Each row of a before or after table is a point. The points were changed in one or more steps. Then noise was added and the rows were shuffled. The steps act on how far a point lies along the listed directions, d1 being the first. Name the steps. A step turns or swaps two directions, mirrors them in a line or flattens them onto one, adds a multiple of one to another, or multiplies one. Angles are multiples of 10 degrees, from the lower direction toward the higher: turns from -170 to 170, lines from 10 to 170 but not 90. Use the fewest steps. Two steps may share a direction if one is a turn and the other turns, adds or multiplies; they go together, in the order done. Otherwise the lowest direction goes first.

Directions:
(1): [0.7 6.6 2.5]
(2): [ 3.2  1.9 -6.0]
(3): [-6.3  1.7 -2.8]
Before (9 x 3):
[[ 5.6  1.8  1.7]
 [ 2.7 -0.7  8.7]
 [-3.3  3.5 -1.2]
 [-4.5 -3.6 -1.0]
 [-9.7  3.7 -1.8]
 [-3.6  3.2 -0.9]
 [ 7.3  1.1  1.7]
 [ 6.0 -2.5  2.5]
 [ 5.3 -0.9  1.4]]
After (9 x 3):
[[ 2.9 -3.8  8.0]
 [ 5.2  0.8  1.9]
 [ 6.0  1.3  3.7]
 [-2.8 -2.6 -2.9]
 [-3.1 -2.5 -2.5]
 [ 7.2 -1.1  1.1]
 [ 5.6 -1.7  0.7]
 [-9.2 -3.0 -3.8]
 [-4.7  3.1  0.9]]
Steps: mirror d1 and d3 in the line at 100 degrees

Directions:
(1): [-4.5  2.1  5.8 -2.0  5.1 -1.7  5.6 -3.2]
(2): [-1.6  1.5  3.2 -0.7 -6.1 -8.7 -2.2  0.6]
Before:
[[-4.3  1.0  6.1 -1.6  4.5 -2.9  5.5 -2.8]
 [ 0.8 -0.9  0.8 -0.5 -1.9 -1.6 -2.6 -0.6]
 [ 1.9 -0.4 -3.9 -0.3 -3.8 -0.1 -4.4  1.9]
 [ 0.6  2.4 -0.1 -0.2 -5.0 -1.9 -2.2  0.4]
 [-1.1  0.1  1.4 -1.4 -1.8 -2.6 -0.3 -0.3]
 [ 2.3 -1.6 -5.5  0.2 -5.0  1.8 -5.1  2.5]
 [ 1.6  0.2  0.2  0.0  1.0  0.3 -0.2 -0.7]
 [ 2.0 -1.3 -1.1  0.7 -3.3 -0.7 -1.8  0.6]
 [-0.6  0.1  0.2 -2.0  1.7  1.6  2.0 -2.4]
 [ 2.4 -1.2 -4.6  1.6 -1.0  1.3 -1.9  1.7]
 [ 0.5 -1.0  0.3  0.2 -3.5 -1.8 -2.0  1.6]
 [-2.6  3.2  3.1 -0.7 -0.1 -3.1  2.5 -1.5]
 [-2.4  2.7  2.2 -2.5  1.2  0.4  3.0 -2.0]
 [ 0.8  0.9  1.0 -0.8  2.1  1.0  1.9 -1.6]]
After:
[[ -2.3   1.1   3.6  -1.8  -4.0  -6.9  -0.5  -0.4]
 [-11.2   4.0  15.0  -4.7  11.0  -6.5  13.3  -7.2]
 [  6.2  -3.1  -9.7   3.2  -3.4   4.6  -5.8   3.8]
 [ -2.0   0.6   1.3  -2.6   5.4   3.5   4.7  -3.8]
 [  1.9   0.0  -0.2   0.1   1.6   1.2  -0.1  -0.8]
 [  5.7  -2.0  -8.4   1.3  -9.8  -0.3 -10.1   4.9]
 [  4.2  -1.8  -3.4   1.8  -7.6  -1.8  -5.2   2.2]
 [  1.5  -1.2  -0.6   0.7  -8.3  -5.1  -5.2   3.2]
 [  1.5   2.5  -0.4   0.2 -10.4  -6.6  -5.7   1.9]
 [ -5.7   4.1   6.3  -3.8   5.0  -0.5   7.2  -4.3]
 [  1.2  -0.8   0.7  -0.5  -5.1  -4.3  -4.6   0.3]
 [ -6.3   5.2   8.6  -2.4   0.7  -8.2   5.3  -3.3]
 [ -0.5   0.9   2.2  -1.4   5.4   2.6   4.3  -3.0]
 [  8.0  -4.0 -12.7   2.7 -11.3   3.5 -12.2   6.6]]
Steps: multiply d1 by 2.5; multiply d2 by 2.5

Directions:
(1): [-1.4 -3.9  1.7 -5.4 -6.6 -6.5  1.7  0.6  5.8  1.7  3.1]
(2): [-3.9  0.9 -8.5  4.1  0.8 -7.8  1.0 -2.2 -2.2  2.5 -0.8]
(3): [-2.8 -6.6  3.1  3.5 -0.7  1.5 -7.1 -4.6 -2.0  5.3  1.9]
(4): [ 2.4 -6.7  3.0  3.6  4.7 -3.7  1.9  3.4  2.6 -0.5 -7.1]
(5): [-2.8 -2.7 -2.6  5.2 -6.9  4.8  2.9 -2.7  3.2 -5.4 -2.8]
Before, 11 rows:
[[  1.4  12.5  -4.3   1.8   8.5   5.3   4.4   3.0  -4.2  -3.9  -3.5]
 [  0.3  -3.9  -4.7   3.1   1.1 -11.4   5.1   2.9   2.3   1.1  -2.9]
 [  2.4   4.5   5.4  -3.4   2.6  -0.2  -1.3   2.6   1.9  -0.8   2.6]
 [  2.0   3.4  -1.6  -2.5  -0.4   1.4   2.1  -0.4   1.9  -2.4   0.6]
 [  2.1  -1.6   4.5   0.2   0.9   8.8  -2.1   1.0   0.7  -1.8  -0.2]
 [  0.5  -1.6   0.8  -2.5   4.0  -4.4   0.7  -0.3  -0.5   1.2  -4.3]
 [  0.2   9.9   2.9   0.7  10.3   8.4  -1.4   0.7  -6.6  -0.7  -0.2]
 [  2.0   1.3  -1.0   4.9   9.4   2.4  -0.2   0.9  -3.2   1.0  -3.5]
 [  2.3   1.6   0.3  -3.0   0.4   3.0   2.7   3.3   6.3  -5.6  -0.4]
 [ -2.7  -5.5   5.0  -4.0  -6.2   1.5  -5.1  -1.6   3.0   3.0   6.6]
 [ -1.9   0.2  -1.8   3.5  -2.1  -1.5   2.8  -1.3  -1.4  -3.7  -2.8]]
After, 11 rows:
[[  1.3  12.5  -4.7   2.0   8.4   4.9   4.3   3.0  -4.2  -3.8  -3.5]
 [  1.9   1.4  -1.5   5.3   9.5   2.0  -0.2   0.8  -3.4   1.4  -3.6]
 [  3.2   1.3   2.4  -4.1   0.3   5.0   2.5   3.8   6.9  -6.2  -0.3]
 [  0.9   9.9   4.6  -0.1   9.9  10.1  -1.7   1.2  -6.2  -1.2   0.0]
 [ -1.5  -5.7   7.1  -5.0  -6.4   3.5  -5.4  -1.2   3.6   2.2   7.0]
 [  3.7  -1.9   8.0  -1.4   0.7  11.8  -2.4   2.0   1.7  -2.7   0.1]
 [ -1.5  -3.6  -8.5   4.9   1.4 -14.9   5.4   1.8   1.0   2.0  -3.2]
 [  0.0  -1.6   0.0  -2.1   4.2  -5.1   0.7  -0.5  -0.7   1.5  -4.3]
 [  2.2   3.3  -1.0  -2.8  -0.5   2.0   2.1  -0.1   2.0  -2.8   0.5]
 [ -2.5   0.4  -3.0   4.1  -2.0  -2.6   2.8  -1.5  -1.8  -3.2  -3.0]
 [  3.4   4.2   7.6  -4.5   2.4   1.6  -1.6   3.1   2.3  -1.4   2.9]]
Steps: multiply d2 by 1.6

Directions:
(1): [ 1.2  0.4 10.1  2.7  2.3 -0.7 -5.3  0.4  0.5 -3.6 -7.4  8.8  1.6  0.4
  1.0 -0.9  1.8  1.5]
(2): [ 1.3 -7.9 -2.3 -1.6  2.8 -5.2 -5.2 -0.3  5.7 -5.0  2.9  0.1 -2.6  8.4
 -2.0  0.8  1.1 -4.0]
(3): [ 4.0  4.9 -2.6  1.2 -0.9  0.6 -7.1  0.4  4.8 -0.5  8.8  5.0  2.1 -7.7
 -1.8  1.0  1.9 -1.6]
(4): [ 3.3  4.9 -2.7 -5.5  0.3 -2.4 -2.6 -2.5 -5.1  4.9  0.2  1.9  8.2  7.8
 -1.0 -2.2  4.3  1.4]
(5): [ 2.0 -8.5 -0.5  2.1  1.5  4.8 -3.8  3.0  0.0  8.8 -1.1  0.9  3.0 -0.4
 -6.1  2.8 -4.0  4.4]
Before:
[[  1.6  -0.1  11.8   5.4   1.9   0.4  -2.8   0.6   4.4  -8.4  -7.9   8.1
   -2.4  -6.3   6.1   1.6   3.5  -2.5]
 [  3.1   0.9  -6.0  -2.6  -1.8  -3.4  -6.9  -2.4   3.6   3.6   6.3   1.0
    5.3   1.7  -3.3   0.4  -0.5  -2.4]
 [  2.8   7.7  -2.2  -1.3  -1.9  -0.5   0.5  -0.6  -2.1   3.1   5.3  -1.5
    1.4  -4.4  -0.3   0.7   1.1   2.7]
 [ -1.6   2.0   0.4   0.0  -1.1   1.5   5.5  -0.4  -5.7   2.9  -3.4  -6.0
   -0.1   0.1   1.8  -0.7  -0.8   1.1]
 [  2.4  -2.4  11.8   1.1   7.3  -2.1  -5.9  -3.1  -1.5  -1.2 -10.4   8.4
    2.2   8.2  -1.5   0.3   2.2   3.1]
 [  1.7   1.7  -2.9  -2.2  -1.7  -1.2  -4.4  -0.5   6.1  -4.1   6.5   2.0
    2.6   1.4   0.2  -1.1   4.3  -2.1]
 [-10.2   3.5   6.5   3.1  -5.9   7.3   9.0   1.3   0.0   0.1  -4.0  -1.1
   -7.4 -16.2   4.4  -1.9  -2.6   2.0]
 [ -1.1   0.5   0.4  -1.8   3.7  -3.9  -5.0  -1.8   0.1  -5.0  -0.3   3.3
   -0.2  -1.1   0.2   0.5   1.2  -3.2]
 [  1.5   3.6  10.6   6.1   0.2   0.7  -0.7   4.2   0.2  -2.0  -5.3   6.1
   -2.9 -10.0   2.2  -2.0  -3.2   2.1]
 [ -2.2   8.8   2.0   0.0   0.3  -0.6   3.7  -2.4  -2.4  -2.7  -2.4   3.3
    2.7   3.3   3.3  -3.1   3.7   0.4]]
After, 10 rows:
[[  2.6  -0.7   9.4   5.3   1.9  -2.2  -3.4   4.1   3.5  -4.7  -4.0   6.3
   -4.4  -5.0   1.1  -1.3  -2.5  -0.1]
 [  2.7   9.8  -2.0  -0.7  -2.6   0.6   1.8  -0.7  -3.4   4.2   4.4  -2.0
    2.1  -6.4   0.2   0.2   0.6   3.5]
 [  1.9   0.2  13.0   1.7   6.0  -0.3  -4.3  -2.7  -3.3   0.6 -11.3   8.6
    2.9   5.6  -0.8   0.4   1.7   4.2]
 [  2.7   4.2  -5.0  -1.8  -3.2  -1.2  -4.7  -2.1   1.0   6.1   4.5   1.0
    6.7  -2.0  -2.2   0.1  -1.2  -0.9]
 [ -1.6   2.2   0.0  -0.4  -1.5   1.9   6.0  -0.2  -5.9   2.9  -3.6  -6.0
    0.0  -0.5   2.2  -0.7  -0.7   1.2]
 [ -2.6  11.1   2.8   0.6  -0.6   0.9   5.6  -2.3  -4.4  -1.1  -3.5   3.3
    2.9   0.7   4.0  -3.6   3.3   1.9]
 [ -0.9   0.5   0.4  -1.5   3.5  -4.0  -4.9  -1.8   0.3  -4.9  -0.4   3.2
    0.1  -1.2   0.3   0.4   1.2  -3.2]
 [ -9.2  -3.9   4.1   1.5  -3.4   2.3   3.6   1.1   5.3  -5.2  -1.1  -0.8
   -9.8  -8.0   2.5  -0.8  -1.7  -1.9]
 [  2.1  -4.5  10.2   4.4   3.6  -2.2  -5.7   0.4   7.4 -11.5  -6.6   8.5
   -3.9  -1.2   4.8   2.1   4.1  -4.8]
 [  1.6   2.7  -2.4  -1.7  -2.1  -0.2  -3.4  -0.4   5.0  -3.1   5.7   2.2
    3.4  -0.2   0.7  -1.4   4.4  -1.7]]
Steps: add -1 times d4 to d2
